Every row gives one point. The points of each table are mixes of a few directions, plus a little noise. Count the directions of each table, and those that both share. Where both have some left over, give the other angles between the two spaces (their principal angles), to ten degrees, smallest first.

First (6 x 2)
[-41 0]
[20 1]
[-3 -1]
[60 2]
[-37 -1]
[1 0]
Second (5 x 2)
[-29 -25]
[48 42]
[-2 -3]
[-8 -7]
[-8 -7]
Directions: first 1, second 1, shared 0; angles 40

First (8 x 6)
[32 45 31 -11 14 12]
[13 19 13 -4 6 5]
[-37 -52 -35 12 -16 -14]
[-17 -24 -17 6 -8 -7]
[-3 -4 -3 1 -1 -1]
[14 20 13 -5 6 5]
[-12 -17 -12 4 -5 -5]
[10 14 10 -3 5 4]
Second (8 x 6)
[-6 -11 -6 3 -7 -5]
[22 27 21 -5 1 2]
[5 -1 4 3 -13 -10]
[-31 -4 -24 -14 60 45]
[4 4 3 0 -2 -1]
[-15 -23 -15 6 -8 -7]
[0 -17 -2 11 -32 -25]
[21 26 20 -4 1 2]
Directions: first 1, second 2, shared 1

First (9 x 11)
[-24 4 -2 -59 -11 -42 -40 1 -6 18 -31]
[7 -1 1 14 4 9 6 0 0 -7 7]
[-11 -4 -8 10 -16 21 45 -7 6 28 9]
[14 -2 1 33 6 24 23 -1 3 -9 18]
[4 -2 -2 19 -1 17 24 -2 3 3 11]
[15 5 10 -11 19 -25 -55 7 -8 -35 -10]
[-23 2 -4 -42 -14 -26 -14 -1 -2 24 -21]
[14 -5 -3 52 1 44 54 -4 7 -1 29]
[5 4 6 -17 11 -23 -43 4 -6 -20 -12]
Second (11 x 11)
[1 -7 -8 8 -21 -15 -24 34 14 -3 14]
[-21 6 -25 7 44 -27 53 -14 18 27 -31]
[18 2 24 22 -30 18 -37 20 -35 -17 15]
[7 -22 3 -25 -6 22 26 -19 0 -6 16]
[-7 12 -1 -18 33 -9 7 -28 1 2 -25]
[-2 35 11 11 21 -29 -60 8 -15 -10 -32]
[-8 30 7 2 -24 36 -27 -10 24 11 14]
[-8 1 -9 -27 1 1 -5 -10 31 3 5]
[2 -10 -1 3 21 -15 20 -3 -18 -3 -15]
[5 -15 1 14 -41 38 24 9 5 9 37]
[12 -33 -2 1 4 -20 21 16 -24 -13 1]
Directions: first 2, second 5, shared 1; angles 60

First (11 x 18)
[-2 4 -7 -3 6 -4 3 -1 7 1 6 -1 -2 -1 5 5 2 0]
[17 -23 14 34 -31 23 10 1 -28 23 -54 4 -16 -18 -60 4 -37 -20]
[-4 8 -10 -8 11 -8 3 -1 12 -1 13 -1 0 1 14 6 6 2]
[-3 11 -26 -3 15 -12 16 -3 21 11 8 -1 -12 -9 4 22 -4 -7]
[-8 13 -15 -15 18 -14 0 -1 19 -6 26 -2 3 5 27 5 15 6]
[-2 5 -7 -6 7 -5 2 -1 7 -1 9 -1 0 1 9 3 5 2]
[-1 3 -6 -1 4 -3 3 -1 4 3 2 0 -3 -2 1 4 -1 -1]
[13 -23 32 22 -32 24 -9 4 -36 3 -37 4 2 -1 -37 -18 -18 -6]
[-3 0 10 -6 0 0 -10 2 -3 -11 9 -1 9 9 13 -12 11 7]
[0 1 -6 2 2 -2 5 -1 3 4 -2 0 -5 -4 -3 6 -4 -3]
[-5 0 22 -16 -1 1 -24 4 -8 -24 21 -1 21 20 29 -27 26 19]
Second (9 x 18)
[17 -23 16 33 -30 23 9 2 -30 21 -52 4 -15 -17 -59 3 -37 -20]
[1 -1 1 1 -1 1 0 0 -1 1 -2 0 0 0 -2 0 -1 -1]
[-11 15 -10 -22 20 -15 -6 -1 19 -14 34 -2 10 11 39 -2 24 13]
[3 -5 3 7 -6 5 2 0 -6 4 -10 0 -3 -3 -12 1 -7 -4]
[-4 6 -4 -9 8 -6 -2 -1 7 -5 13 -1 4 4 15 -1 9 5]
[3 -4 3 6 -5 4 2 0 -5 4 -10 0 -3 -4 -11 1 -7 -3]
[-10 14 -9 -20 18 -14 -5 -1 17 -13 31 -2 9 10 35 -2 21 12]
[8 -11 7 16 -15 11 4 1 -14 10 -25 2 -7 -8 -28 1 -18 -9]
[-7 9 -6 -13 12 -9 -3 -1 11 -8 20 -1 6 6 23 -1 14 7]
Directions: first 2, second 1, shared 1

First (9 x 32)
[-60 36 13 -8 4 -51 11 23 9 0 5 36 -3 -28 19 3 -27 4 1 -10 24 -9 4 -25 -10 -26 -17 29 41 14 34 -12]
[18 -21 4 -1 4 23 7 -4 20 1 3 -19 12 9 -18 -20 24 -18 16 16 19 -7 3 15 -23 14 3 -13 -11 -19 -17 7]
[6 -22 9 21 -18 26 -10 -20 -11 1 7 -15 -2 -3 -5 2 14 4 2 -10 10 -8 5 15 -1 11 16 -4 -5 -23 2 -23]
[36 23 19 -3 7 28 -6 14 -9 1 -15 5 -18 16 -3 17 2 8 -18 -13 -21 15 -5 13 -3 -3 16 -8 -36 25 -21 -4]
[20 -10 -8 -11 3 -9 -5 -15 -8 6 1 5 10 -6 -4 -3 16 18 3 7 -10 2 -10 16 -3 8 -11 1 13 -10 -14 -1]
[-43 9 -15 2 -18 -38 -3 33 8 4 17 13 3 -26 30 -2 -8 5 -25 -2 9 14 18 -22 -2 -20 2 8 24 8 46 8]
[42 -10 -8 -2 3 27 -8 -9 -13 -2 -9 -13 -6 20 -8 8 8 5 -6 2 -30 11 -8 11 15 11 7 -15 -29 5 -24 9]
[23 -19 7 4 10 31 6 -23 5 -6 -5 -22 5 20 -24 -9 10 -18 24 9 5 -13 -7 12 -2 19 1 -12 -17 -14 -27 1]
[-41 13 -20 -4 7 -36 10 3 -2 -10 -1 10 0 -2 13 5 -37 -8 6 1 -10 -5 -2 -35 30 -12 -17 15 21 15 21 14]
Second (9 x 32)
[-30 -11 0 -22 15 -42 12 -19 15 -4 9 12 17 -24 -10 -23 1 0 39 17 27 -27 -8 -9 -4 -5 -35 11 55 -25 -4 5]
[-31 -12 0 -15 10 -21 9 2 23 -12 12 -2 7 -16 -4 -26 -2 -13 27 16 27 -18 4 -23 5 -14 -16 -6 33 -18 4 21]
[-12 -7 0 3 -4 20 0 27 20 -15 9 -20 -10 5 6 -13 -5 -23 -6 6 10 5 18 -27 14 -17 19 -25 -18 4 12 28]
[4 3 0 -5 5 -19 1 -21 -11 10 -4 15 9 -7 -5 5 3 15 9 -2 -4 -7 -13 17 -9 10 -17 18 19 -6 -9 -18]
[-21 -9 0 -9 6 -11 6 4 17 -10 9 -4 3 -10 -2 -18 -2 -11 17 11 18 -11 5 -18 5 -11 -8 -7 19 -11 4 17]
[34 13 0 21 -14 37 -12 11 -20 8 -12 -6 -14 23 8 27 0 6 -37 -18 -30 25 3 17 0 10 30 -4 -50 24 0 -14]
[36 16 0 14 -8 14 -10 -13 -31 18 -16 11 -3 14 2 31 4 22 -25 -19 -31 16 -12 34 -11 21 8 17 -25 16 -9 -33]
[32 14 0 13 -7 12 -9 -11 -28 16 -14 9 -3 12 2 27 4 20 -23 -17 -28 15 -10 30 -10 19 8 15 -23 15 -8 -29]
[-12 -6 0 1 -2 11 1 20 16 -12 7 -14 -6 2 4 -12 -4 -17 -1 6 10 1 13 -21 10 -13 11 -18 -9 1 9 22]
Directions: first 6, second 2, shared 1; angles 30
